Rows are points. The points of each table are mixes of a few directions, plus a little noise. How many directions does each table use, and how many do they share? Where both have some left over, give the other angles between the two spaces (their principal angles), to ten degrees, smallest first.

First, 4 rows:
[[  0   4]
 [  3  34]
 [ -5 -60]
 [  2  23]]
Second:
[[ 13   9]
 [ 11   7]
 [-40 -28]
 [ -9  -7]
 [ 52  37]
 [-27 -19]]
Directions: first 1, second 1, shared 0; angles 50

First:
[[-60  23  30  50  19  29]
 [  8  -9  -7  -7  -4 -10]
 [ 26  31  -8 -12 -20  -8]
 [ 23  36  -1 -25  20 -22]
 [-32 -36   2  26  -5  -2]
 [ 34 -45 -17 -32 -10  12]]
Second (6 x 6):
[[  9   3  14 -28  56  18]
 [ 17  21  -2 -17   8 -16]
 [-37   0   3  40 -20 -16]
 [ 25 -44 -10 -22  -6  39]
 [ 23  -6 -20 -16 -21 -45]
 [-38  26  14  44 -18  20]]
Directions: first 4, second 4, shared 4

First, 10 rows:
[[  1  -1   0   1   1   0  -1  -1   1   1   0]
 [-20   9  23 -39 -12  -2  18  29 -35  -2  -2]
 [-13   6  15 -26  -8  -1  12  19 -22  -1  -2]
 [ 10  -5 -12  19   6   1  -9 -14  17   0   1]
 [  2   0  -1   2   1   0  -2  -2   2   0   0]
 [  6  -3  -7  12   4   0  -6  -9  10   1   1]
 [-11   5  13 -24  -7  -1  11  17 -21  -1  -1]
 [ 29 -13 -35  60  19   3 -28 -43  52   2   4]
 [-11   4  12 -20  -7  -1   9  14 -18  -1  -1]
 [  6  -3  -8  14   4   0  -6 -10  12   0   1]]
Second (8 x 11):
[[ 11  -1   6 -17  -8  28  -6   7   6 -14   8]
 [  8 -10  12  -3  16  12   3  -1   5  -6  22]
 [-26 -36 -10  38 -18 -18  54  -2 -23 -17  -6]
 [  0  20  -1 -12  17 -14 -10  11  -2   0  -1]
 [-14 -19   6  13 -19 -12 -15   7   4  19  -7]
 [ -4  13   5 -13   4  -7   2   1 -10  10  -5]
 [ 21  14 -22   5  -2  13 -30  -8  28  -9  -9]
 [  5  19   5 -14  13  -1   2 -15  -8  17  -3]]
Directions: first 1, second 6, shared 1

First, 10 rows:
[[-12   9   6   4  15  15  -4   8  15 -25   3   1  26   3  -1  -1  -6  -2]
 [ -4   3   2   1   5   5  -2   3   5  -8   1   1   8   1   0   0  -2  -1]
 [ -8   6   4   2  10  11  -3   5  10 -17   2   1  17   2  -1  -1  -4  -2]
 [ -5   4   3   2   7   7  -2   4   7 -11   1   1  11   1  -1   0  -3  -1]
 [ -3   3   2   1   4   4  -1   2   4  -7   1   1   7   1  -1   0  -1  -1]
 [ 22 -17 -12  -6 -27 -28   8 -13 -26  45  -6  -2 -45  -5   3   2  10   5]
 [ 10  -7  -5  -3 -12 -12   3  -6 -11  20  -2  -1 -20  -3   1   1   5   2]
 [  7  -6  -4  -2 -10 -10   3  -5  -9  16  -2   0 -15  -2   1   1   3   2]
 [-29  21  15   8  35  35 -10  18  34 -59   7   2  57   8  -3  -3 -13  -6]
 [ 23 -17 -12  -7 -27 -28   8 -14 -28  47  -6  -2 -47  -6   2   2  11   5]]
Second:
[[ -3 -17  15 -10   9  19  -3  13  12  -7  -1 -21 -10  17  -3  -6   2  11]
 [ -2 -15  20  -9   2  26   4  16   6  -7   6 -24 -18  21   3  -8  -2   5]
 [  3  -6  -5  -3   3 -13  -3 -15  -3  17   6  -3   9 -18 -13   9 -10  -4]
 [  2   1 -12   1   4 -19  -6 -16  -1  12  -1   7  15 -19 -11   9  -4  -2]
 [ -6   2  -1   1  14  -3  -5 -11   6  -1  10  -2  30 -17 -14   9 -16  -8]
 [  3  19 -28   8  -5 -23 -18  17  14 -25 -55  42 -14  21  20 -14  60  37]
 [  3  -9   0  -5   2  -5  -2  -6   0  11   2  -7  -1  -6  -8   4  -4   2]
 [  1   9  -7   5  -5  -4  -2   7   1 -10 -15  14  -7   9  10  -6  17   8]
 [ -6   3   1   2  11  -2   0 -16  -1   6  21  -4  32 -24 -15  12 -28 -18]
 [  2  21  -3  14 -21   0  17  -2 -22   0  11  17  -7  -2  19   0  -7 -22]
 [  3  -8  20  -3 -14  24  17  13 -12   3  15 -19 -29  19  13  -7  -8  -9]]
Directions: first 1, second 4, shared 1

First (10 x 32):
[[  7  26 -22 -10  16 -23 -20  10  -4 -11   4   6  26  13  46  40   8 -13
   27 -12 -15 -15 -11  29  -2  -8  -8  20 -11 -21  -3  -5]
 [ 19  10  -4  21  -1  -8  -4  -5  13   5  -9   0  -7   8   9  33  14  -5
   -3 -22 -12  -5   4  13  13  10  14   0   6 -11  14   9]
 [-32 -15   7 -17  -4   4  17  -3   7  -8  -8 -14 -15 -10  -9 -25 -20  17
   -3  20   9   4  -2 -16  11  12  10  -5 -14   1 -21  -1]
 [-23 -22  23 -10 -10  34  20   3  -1   5  -9 -33  -4 -11 -23 -34  -8 -14
   -1   4  36  28  -4 -17  -3   7  15 -17   9   9  -9  -5]
 [-12 -11  -4 -11  -1  -8   5   3  -8  -7 -20 -23  11   7  16  16  -5 -13
   17   4  20  16 -19  14 -14   8   7   3  -6 -25  13   8]
 [-12  18  -8 -23  10   0  -4  12  -1 -16   4   9   6  12  28  15  -2  -5
   19  -2  -5  -9 -12   7  15   1   8  10  -8   7 -21 -22]
 [ -6  -6  19  -8  -7  37  13   9  -7   0  -3  -3  -7  10 -17 -15   2 -19
    1  -5  25  22  -7 -14   5   6  17 -13  20  31  -3 -21]
 [ 46  15  -9  43   4 -19 -28 -15  11  29  37  26   5 -29 -20 -12  19  18
  -28 -12 -43 -34  40  -2 -11 -31 -41   3   5  -2   7  22]
 [ 31  10  -9  28   2 -18 -17 -10   7  14  17  25  -4  -9  -9   4  12  17
  -19  -6 -31 -23  23   1  -3 -14 -21   3   2  -1  11  14]
 [-17 -25   6 -13  -9   2  17  -2 -17 -11 -13   8 -13   8 -20 -22 -19  15
   -9  32  19  16 -12 -15 -14   7   0  -5  -4  11  13   0]]
Second (8 x 32):
[[-16 -27  11 -24 -11 -16   4  23 -30 -19   8   3  26  22   2 -18 -18   7
   32  24  -2   0 -16  -3 -24 -19 -10  13 -26   0   0  -3]
 [ -9   3  -4   1   1   9   4  -1  12   2 -14  -3 -13  -1  -6   3   1  -1
  -10  -1  10   8  -5  -4  10  15   6 -11   2   0  -7  -3]
 [ 18  60 -25  -1  25  18 -25 -24  55  26 -20  -6 -11 -44  13   4  33  -9
  -42 -48   5 -13  28   6  38  12 -14 -31  27 -36 -20  13]
 [-10   2 -19   2  12 -21  -3 -11  -2  -5  10  -3  -1 -12  20  13 -12  11
    3  20 -11 -11  -3  10  -7   2  -6  18 -17  -8  -6   1]
 [-18 -28  -1  19 -14   8   5  20  -3  10 -10  -2  -2  11 -41 -12  -3  -2
   -3  15  14  22 -17 -14 -22   5 -17 -19 -14   7  -6  -1]
 [  1  -4  -4   5   2 -11  -2  -3  -8  -1  12   0   5  -3   6   4  -5   4
    5  10  -8  -5   0   5 -10  -6  -5  12  -7   1   3   2]
 [ -4   7  16 -24   1   9  20 -11  -1 -23 -12   2 -23  15  23  15  -8   2
    5  -4   5   0  -2   1  34  20  48  10  15  17   8 -14]
 [ 38 -12  27  22 -16   5  -4   7 -23  10  26   9  19  12 -17  -9  12 -12
    9 -15 -12  -1  15  -1 -20 -28  -2   7  19  19  29   5]]
Directions: first 6, second 5, shared 2; angles 40, 60, 60

First (8 x 32):
[[  3   0   0  10   4  -1   7  -1  20  24  20  -8  -2   2  -2   5  -2 -13
  -13   3 -13   0 -19 -16   4  16   0  -8   6   0 -12  -2]
 [  4  -9  -4   5 -10   8   1  -3   4  -1  -9   0   4  20  -9   0  -1   5
    5   3  -4   7  -1  -2  -4   1  -4   0   5   0   1   2]
 [  7  -5   1   6 -10   0   8   2  13  17   7  -9   6   8 -14   2   4  -5
   -1   0 -11   3 -13 -14  -1  11  -8  -5   3   5   0   0]
 [ 16  19  39 -36 -15 -43  11  27 -16   5  -3 -10  27  -4 -10 -12  25  -5
   15  -6   0   2   3 -19   1  -5 -23  -6 -18  31  22   5]
 [-31   5 -26   7  10  25   2 -14 -16 -20  -3  10 -18 -60  13  -1  -2   7
   -1  -4  29 -12  33  31  -6  -7  18  18 -11  -8   4 -18]
 [-23  15 -13  -6  12  12  13 -14  -8 -16 -11  11  -8 -26  23  -7  -4   0
   -2  15  27   6  35  15  -5   0  13   8  -9   7  -6 -17]
 [ 12 -23  -7  14   0   9 -29  -1  -1 -10  -5   5  -8  32  -7  10 -13  13
    1 -12 -15  -6 -21  11   3 -13   3   1  15 -28  -1  19]
 [ 12  -3   9  -1   8 -10 -13   3   4   1   4   1  -1  27   6   4  -8  -2
   -5   0 -12   0 -18  -5   7  -3   1  -8   9  -9  -8  12]]
Second, 8 rows:
[[  3  -4   1   3   6  -2 -13   2  -3  -2   5   1  -6   1   1   4  -4   2
   -3  -9  -5  -8 -10   5   4  -6   3   1   4 -12   0   7]
 [  0  33  28 -19  46 -42  -8  12   0  15  41  -1 -13 -31  42   4  -6 -26
  -28  -3  -1 -18 -18  -8  22   2  15 -13  -5  -4 -20   2]
 [ -6  11   1  -7  -5   0  21  -3   5   5  -4  -3   8  -4   2  -7   6  -6
    2  13   8  11  15  -9  -5  10  -4  -2  -6  20  -1 -12]
 [  0   3   4  -2   6  -6  -2   2   0   2   5   0  -2  -4   5   1  -1  -3
   -4  -1  -1  -4  -3   0   3   0   2  -1   0  -1  -3   1]
 [ -1  -8  -9   4 -14  12   5  -4   1  -4 -12   0   5   9 -12  -2   3   7
    9   3   2   7   7   1  -7   1  -5   3   1   4   6  -2]
 [-12   6 -10  -5 -34  19  48 -12  10   4 -29  -4  23   8 -17 -18  16   0
   17  29  17  33  39 -16 -20  20 -16   2 -11  42   7 -25]
 [  6 -27 -15  16 -15  20 -20  -2  -5 -13 -14   3  -4  19 -22   7  -4  19
   11 -14  -9  -5  -8  14  -4 -13  -2   8  10 -21  11  12]
 [  8 -13  -1   9  10  -1 -30   5  -7  -7   8   4 -12   4   0  11  -9   8
   -4 -19 -12 -18 -21  13   8 -14   6   2   9 -28   1  16]]
Directions: first 5, second 2, shared 2
